Each row is a point. The window is the flat piece filled in between its corners: a triangle in 3 columns, a solid with four corners in 4, and so on. A path goes straight from each point to the next, and from the last back to the first. After which points does the path pass through the window?
(in the rows, 128 means zero)

Window, 3 rows:
[[169 142  90]
 [142 119 129]
 [ 57 128 148]]
Path:
(1): [127  98 118]
(2): [140  96 112]
(3): [145 140 128]
(4): [106 145 152]
(5): [ 80  97 118]
(6): [147 112  81]
(7): [149 159 122]
(8): [158 163 148]
Through the window after points: 2, 4, 6, 8

Window (4 x 4):
[[ 98  80 101 164]
 [105 155 168 155]
 [114 143  82 118]
 [140 161 166 130]]
Path:
(1): [111 127 127 105]
(2): [ 92 146 157 117]
(3): [116 154 155 165]
(4): [122 153  87 155]
(5): [105 119 104  92]
(6): [ 99 134 155 128]
(7): [134 165 134 159]
(8): [157 107 103 171]
(9): [ 74 100 126 143]
(10): [ 80 121 158 124]
(11): [121 156 134 157]
(12): [138 157 126 168]
Through the window after points: 2, 4, 6, 8, 10, 12

Window:
[[149 172  83 146 109 150]
 [113 150 135 145  81 152]
 [102  78 117 101 163 140]
 [127  34 101  60 137 147]
 [146 123 155 162 106 143]
 [137 162 118 100 134 104]]
Path:
(1): [121 138 138 109 127 160]
(2): [122 112 140  81 157 167]
(3): [107  97  90 135 136  85]
(4): [104  88 115 117 142 130]
(5): [119 102 123  93 160 162]
(6): [146 179 146 149 119 160]
(7): [114 141 125 166  89 120]
(8): [137  94 112 138 121 105]
(9): [151 124 123  58 107 187]
(10): [134 162 128 130 119 162]
(11): [130 149  99 146 107 124]
(12): [121 132 113 130 112 117]
(13): [127 136 146 101 127 167]
(14): [145  84 131  92 138 176]
(15): [115  82 105  99 113 130]
(16): [121 127 109 145  94 107]
Through the window after points: 2, 4, 12, 14, 16

Window:
[[122 116 115 180 127 120 103  97]
 [109 128  85 135 137 121  92 159]
 [124 101 135 126 106 108 151 138]
 [119 141 116 151 153  92 138 135]
 [153  63 161 122 139 162 203 130]
 [156 169 134  50 120 183 142  95]
 [109 162  76  92 118 129 228 128]
 [ 83 108 117 138 146 108 129 121]]
Path:
(1): [165  99  86 108 145  82 140 127]
(2): [129  98  81 129 141  91 152  91]
(3): [110 121 129 147 127 115 159 154]
(4): [ 87 149 141 125 130 162 169 151]
(5): [141 114 113 105 132 119 142 103]
(6): [156  68 108 104 167 126 149  97]
(7): [120 129 167 144 112 152 189 154]
(8): [104 141 155 167 120 145 116 151]
(9): [128 114 115 111 142 119 127 112]
(10): [136 114  78 109 133 104 164 109]
(11): [109 136 130 148 125 124 143 137]
(12): [103 150 119 137 138 121 163 130]
Through the window after points: 4, 6, 10, 12

Window (8 x 8):
[[122 119 177 103 166 107 134 112]
 [176 150 108 100 106  98 130 153]
 [123 136 153 176 180 137  87 113]
 [104 128 110 126 113 178  76 171]
 [139 124  95 130 190  57 138 135]
 [151 104 149 154  95 152 131 114]
 [151  78 186  87 115 164  74 106]
 [167 111 137  97 144 173 114 102]]
Path:
(1): [112 123 122 131 130 120 108 103]
(2): [145 119 160 133 136 129 118 163]
(3): [154 106 159 131 178 135 122 139]
(4): [116 138 150 123 144 108 110 105]
(5): [144 169 124 105 115 128 104  91]
(6): [153  90 134 121 128 125 125 189]
(7): [184 104 172 128 171  95 116 173]
(8): [147 143  99 111 127 110 126 125]
(9): [134 134 120 107 103 132 101  95]
(10): [171 101 156 126 132 139 122 184]
(11): [141 120 151 138 154 154 100 154]
(12): [ 90 104 115 109 125 137 110  84]
Through the window after points: 3, 5, 7, 9

Window, 9 rows:
[[ 95 132 133 116 121 142 129 108  62]
 [130  77 136 140 129 177 164  82 121]
 [104 123 107 132 160 147 114 115 125]
 [ 99 153  59 175 149 104 155  95 118]
 [191  80 115  92  58 152  52  95 104]
 [215 132  88 157 128 144 176 149 150]
 [124 117 129 159 157 108 128 105 114]
 [113 148 129 173 125 148 127 123 117]
 [ 95 168 108 134 129  94 130 110 140]]
Path:
(1): [100 106 118 135 122 123 124 161  92]
(2): [120 151 112 139 156 151 123  71 132]
(3): [142 134 123 139 144 158 129  65 128]
(4): [131 104 129 122 109 145 120 128 103]
(5): [ 86 107  98 166 112  88 153 141 110]
(6): [111 162 123 125 156 157 101  48 116]
(7): [160 120 127 144 123 149 124  97 119]
(8): [130  98  98 148 109 150 111 137  99]
(9): [106  80 156 126 103 116 128 159  97]
(10): [146 138 123 143 132 155 135 103 117]
(11): [160 147 102 155 150 151 153  92 123]
(12): [157  84 114 134 102 135 142 160 112]
(13): [ 95  82  79 135 126 125 117 143 136]
(14): [138 191 136 162 127 151 143  86  94]
(15): [158 148 106 149 139 139 148 109 127]
(16): [113 107  88 160 108 117 149 152 115]
Through the window after points: 1, 15

Window, 11 rows:
[[120 122 131 131 160 111 156 176 183 168 129]
 [116  98 194  93 177  41 183 100 113 121 166]
 [111 149 105 135 168 151 180 218 121 162 131]
 [134 124 148 113 139 147  99  70 123  84 140]
 [124 110 152 113 119 140 107  86 122  46  71]
 [ 69 127  85 130 135 121 133 174 142 149 129]
 [129 143 159 130 144  65 168  75 119 130 125]
 [101 154 145 153 134  98 121 197 142 146 142]
 [137 140 123  77 108 133  78 122 121 107  89]
 [121  97 172 126 148  99  97  84 100 135 101]
 [162  88 123 126 113 117 136 110 108  88 128]]
Path:
(1): [112 105 188 105 109 105 140 138 122 145 133]
(2): [123 112 135 133 170  89 145 100 116 104 127]
(3): [138 112 140 116 158  75 121  98 133 111 120]
(4): [101 121 196 113 105 113 159  86 101 112 139]
(5): [118 126 142 119 107 138 118 128 135 121 114]
(6): [115 138 104 143 173 115 128 160 127 113 119]
(7): [111 132 123 124 170  91 129 159 137 133 136]
(8): [ 94 120 133 119  86 149 168 164 118 155  99]
(9): [122 106 153 137 116 123 153 101 120 118 129]
(10): [142 106 125 108 183  80 107 140 119  92 128]
(11): [127 123 124 128 140 104 130 139 129 100 105]
(12): [128  98 118 121 117 133 141 129 113 132 151]
Through the window after points: 11

Window:
[[118 110  97 130 134 128 206 160 177 147 146 121]
 [151 103 114 160 141 147 125  89  90 187 125 133]
 [122 171 132 122 143  96 130 170  98 133 191 170]
 [ 31 126 163  86 106 120  76 121 126 133 108 128]
 [176 110 102 134  70 124 136 116  70 127 149 106]
 [140 164 101  91 116  65 159  80  94 151  82 113]
 [130  76  84 138 141 192 142 169 165 156  79 145]
 [168 150 136 154 121 158 130 150 108  58 158  84]
 [107 160 131 140 100 115 127 168  90 190 120 140]
 [150 149 141 103  96 145 124 139 122 149 156 126]
 [154 138 115 147 112  92 111 101 136 153 102 138]
 [199  90 156 169 151 143 157 167  91 142 165 147]]
Path:
(1): [169 132 117 121 149 104  93 137 115 144 153  99]
(2): [134 126 132 163  83 147 171 129 105 121 116 156]
(3): [136 150 124 117 112 116 149 109 114 128 111 143]
(4): [146 129 108 134 124  98 126 143 118 172 134 101]
(5): [125 125 131 113 138 121  90 162 140 160 156  88]
(6): [127 145 129 152 106 130 170 112 106 120 101 173]
(7): [109 149 148 128  96 140 179 101 102 111 135 170]
(8): [131 129 103 117 108 112 121 132 112 147 130 108]
(9): [152 122 109 132 160 110 133 170  97 157 153 112]
(10): [149 120 161 151 101 156 159 129 128 115 144 160]
(11): [117 138 122 137  98 123 159 122 100 143 131 147]
(12): [164 121 119 128 146 115 121 137 130 152 147  92]
Through the window after points: 1, 3, 9

Window:
[[189  83 138 121 106 110 137 173 135 125 124 153 113 165]
 [136 121 187 163  79 110 175  71 146 137  98  94  91 114]
 [117 100 142 111  89 143 140  45 116  83 116 132 114 135]
 [104 152 118 135  99 127 116  92  69 103 118 111 129 138]
 [131 105 146  95 138  77 148 168 151 131 137 174 111 130]
 [154 106 115 108 161 127 164 163 158 138 168 130 109 171]
 [ 92 123 149 133  86 162 102  84 136 129 104 111 155 130]
 [173 105 160 137 134 119 120  71 153 134  89  97  78  86]
 [121 145 184  97 102 168 127  86  88 124 111 126 109 139]
 [ 97  78 151 104 106 135 125 112  83 124 134  90 126 133]
 [180  90 127  99 158 110 199 207 172 104  88 141 100 130]
 [159  76 120 142 145 134 178 176 147 149 123 174  79 114]
 [ 99 116 186 160 122 147 108  90 100  80 136 116 134 139]
 [143 122 147 116  94 146 137 119 117 106 163 118 141  95]]
Path:
(1): [163  72 134 146 136 131 188 100  90 146 128 146 133 119]
(2): [134  86 158 125 132 123 162 100 114 135 129 143 131 135]
(3): [163 135 141 109 100 109 111 160 150 101 116  94  53 106]
(4): [117 122 170 131  67 154 118 101 110  93 117 118  68 114]
(5): [139 105 142 117 147 116 148 117 121 144 113 138 167 133]
(6): [161 100 129  98 138 126 173 112 120 152 123 125 156 108]
(7): [110  98 156 124  98 135 115 128 110 103 142 110 102 143]
(8): [116 120 157 104  86 119 108 148 150 105 147 123  68 122]
(9): [174  99 146 129 132 137 169 106  98 138 104 145 163 150]
(10): [140  94 138 117 131 121 159 120 118 158 130 115 169 136]
(11): [133 112 150 122  88 139 121 138 126  97 123 145  93 150]
(12): [127 120 150 114 114 141 128 132 143 112 118 111  98 136]
Through the window after points: 6, 8

Window (14 x 14):
[[167 132  84 152 150 145 121 109 156  97 125 145 149 118]
 [135 150 106 117 112 127 150 115 156 126 136 106 138 205]
 [117 174 148  93  93 121 209 115 120 156  80 126 101 163]
 [108 124  70 154  59 151  82 132 138 124 138 180 132 162]
 [157 143 140 121 156 140  86  98  90 107  86 111  87  73]
 [115 134 118 115 150  97 100 127 123 133  98 175 177 149]
 [166 112 162 137 116  86 159 143 106 153 194  79 165 102]
 [213 118 121 119 189 163 125  95 200 155 143 115  90 130]
 [110 163 108 108 129 101 113 154  65 132 145 132 142  87]
 [ 84 162 118 179  78 205 106 127 100 174 127 128 113 152]
 [118 129 145  92 157 177 141  92  89 140 111 128 108 124]
 [ 94 126 153 126 133 139 151 166  92 127 104 105 115 122]
 [ 81 123 160 179 144 121 146 114 164 121 153 125 103 135]
 [138 115 114 156 156 101 130 111  71 148 112 115  84  88]]
Path:
(1): [126 139  99 123 126 145 128 109 155 140 118 105 120 116]
(2): [ 92 129 107 152 106 138 131 127 161 171 100  60 150 114]
(3): [139 133 149 128 139 121 139 122  92 130 146 141 103 136]
(4): [162 139 155 134 149 173 120 111 124 137 142 141 103 144]
(5): [155 115  80 113 162 109 142 106 166 142 110  95 122  97]
(6): [ 94 117 115 135 131 115 142 118 148 148 126 108 139 112]
(7): [163 153 142 133 133 174 120 121 131 112 140 148 108 169]
(8): [137 153 145 152 134 122 118 161  95 117 168 156 114 120]
(9): [106 131  95  92 117 118 135 100 106 165  96  89 165 114]
(10): [128 118  93 124 124 128 114 131 123 152 142  59 167 102]
(11): [137 154 154 135 121 116 148 132  99 130 146 156 114 142]
(12): [174 148 121 145 145 157 141 116 118 121 141 146  83 140]
(13): [103 106 133  97 137 141 117 107 152 172 113  79 143 110]
(14): [ 95 135  75 125 114 160  99 109 162 156 127 107 129  91]
(15): [146 149 164 158 129 169 142 124  85 146 125 142 100 173]
(16): [145 142 171 135 148 151 125 127  57 140 137 159 111 169]
Through the window after points: 4, 8, 10, 14, 16
